Rows are points. Each table stands for the endless flat space through its points: a line for two points, a plane for three, and so on. The two share one point or none. Which?

First (3 x 4):
[[  4 -34  11  -4]
 [  3 -34  17  -4]
 [ -4 -22   7   6]]
Second:
[[-10  -4   5   8]
 [ -6 -20  -3  12]]
They share: [ -7 -16  -1  11]

First (3 x 8):
[[ -6   9 -24 -41 -38 -14 -28   3]
 [-15   6   6  -5   7   1   8  27]
 [ -8  -1 -20 -29 -28 -16 -20   7]]
Second, 2 rows:
[[-11  16 -13  -3   7 -20  12   8]
 [-12  12 -12  -7   1 -16   7  10]]
They share: no point

First (2 x 9):
[[  5  10 -22  -8  -9   3 -11 -22 -17]
 [ 23  -2  -7  -2   9  -3 -14 -10 -11]]
Second (3 x 9):
[[  5   5 -12   1 -20  -8 -14 -14 -29]
 [ -3  11 -26  -1 -10   4  -8 -16 -29]
 [-10  14 -27   7 -23   4  -2  -8 -44]]
They share: no point

First (3 x 11):
[[ 20   2  23  19  -8   4   5  15  11  12  -8]
 [ 20 -16  17  12  -9   8  24  10  15  20 -38]
 [ 23 -16  17  14  -4   3  22   5  19  16 -32]]
Second (4 x 11):
[[ 16  -1  21  31  -2   2   3  11  11  43 -41]
 [ 17   3  31  26   7  -8  11  -1  21  44 -44]
 [ 11   3  29  -6 -11  -4  19   7  15   0 -14]
 [ 12  -2  16  20 -13   7   2  19   4  26 -29]]
They share: [ 19  -4  21  16 -10   7  12  15  11  16 -20]

First:
[[-23  35  21  17 -20   6  30  -1 -28  -1 -36 -32]
 [-17   1  25   4  -9  43  -2 -34   6   3  -3 -18]
 [-26  32  24  11 -18  10  26  -7 -25  -3 -35 -34]]
Second, 5 rows:
[[-17   4  13  15 -22  30  13 -35   3  -8 -13 -10]
 [-28  -4  -4  25 -37  50  21 -22 -10  11 -32 -33]
 [-26   6  16  -5 -13  34   9 -24 -20  21 -28  -1]
 [ -1  38  37  27 -16  -8  15   1 -17  12 -17 -34]
 [ -2  19  14  26 -33  28  12 -26 -12  -9 -25 -37]]
They share: no point

First, 6 rows:
[[ 14 -29   2 -30  18  23   1   1  10 -15 -14  22  -8  -2 -31  12 -17 -10]
 [ 25  -4   7  10  27  13 -10 -14 -23 -32  -3   3 -14  16   6  24 -31 -13]
 [ 16 -16  27 -17  22  -9 -48  46  -3  14  -8  18  -4 -46 -21 -32 -19 -44]
 [ 25   5  14  23  25  11 -17 -15 -38 -43   5   3 -12  26   6  34 -33  -3]
 [ 11  -5  -2   5  11  19  -1 -19  -2 -37  17   7 -16  30   2  38 -21 -11]
 [ 22  -6  19  -7  44  11 -24  10 -31   0 -32  14 -12 -30  -5 -16 -31 -20]]
Second, 6 rows:
[[ 25  -1  43  19  20  27  10 -18 -15 -26  21  12 -14 -31  -1   5 -58 -26]
 [ 14  -1  17 -13  27  23 -10   1  25  -3 -10   8  -5   4   8  -3 -20 -29]
 [ 25   1   9  -9  39  10 -21  -4 -24  -3  -1  21 -41 -12   1  11 -49   0]
 [ 33 -13  20  -8  28  46  -2  28  12  12  10  13 -16   9   5 -12 -14 -44]
 [ 16   3  20  20   3   8 -19 -12 -38 -32  20  13 -10 -38  -6   6 -44 -17]
 [  1 -15  43  33   7  20   3  12 -38 -39  37  15  -1 -20 -27  13 -21 -40]]
They share: [  9  -3  12  -2  21  11 -21   6 -11 -13   2  14 -13  -6  -5   6 -21 -20]

First (5 x 20):
[[ -3  35 -14   6 -34  31 -29  17 -25  11 -13   9 -26 -51   3 -11   5 -49
   15  13]
 [-28   9   1   3 -14  26 -11  -8 -41  45   4  12 -36 -19 -20  18 -13 -28
    9  28]
 [ 13  53 -27  19 -30  37  11  25 -17   3  24 -10 -13 -38  22   6   5 -40
  -11 -11]
 [-21  14  -6   5 -24  12 -29  14 -25  25 -12  22 -27 -31 -18   3  -7 -26
   19  16]
 [-30  -3   1  -5 -21  -4 -23  31 -38  33  -4  28 -14 -28 -32  12 -21 -20
   22  32]]
Second:
[[-22  24 -20  27 -16   4 -16  34 -21  24  20  14 -13 -26 -12   9 -11 -13
   20  17]
 [-11  30 -10  24 -31   2  -8  23 -12  29   3  23 -10 -25 -22   0 -19 -12
   26   0]
 [-34  -2 -10   3  -8  12 -26  26 -31  14   4  10 -23  -8  12  39  17 -15
  -10   5]
 [-28  16 -24  21  -6   8 -20  36 -27  18  26   8 -19 -24  -4  19  -3 -15
    8  23]]
They share: [-16  19 -12  12 -21   8 -11  21 -18  21   5  17 -19 -21 -13  13  -9 -15
   8   2]
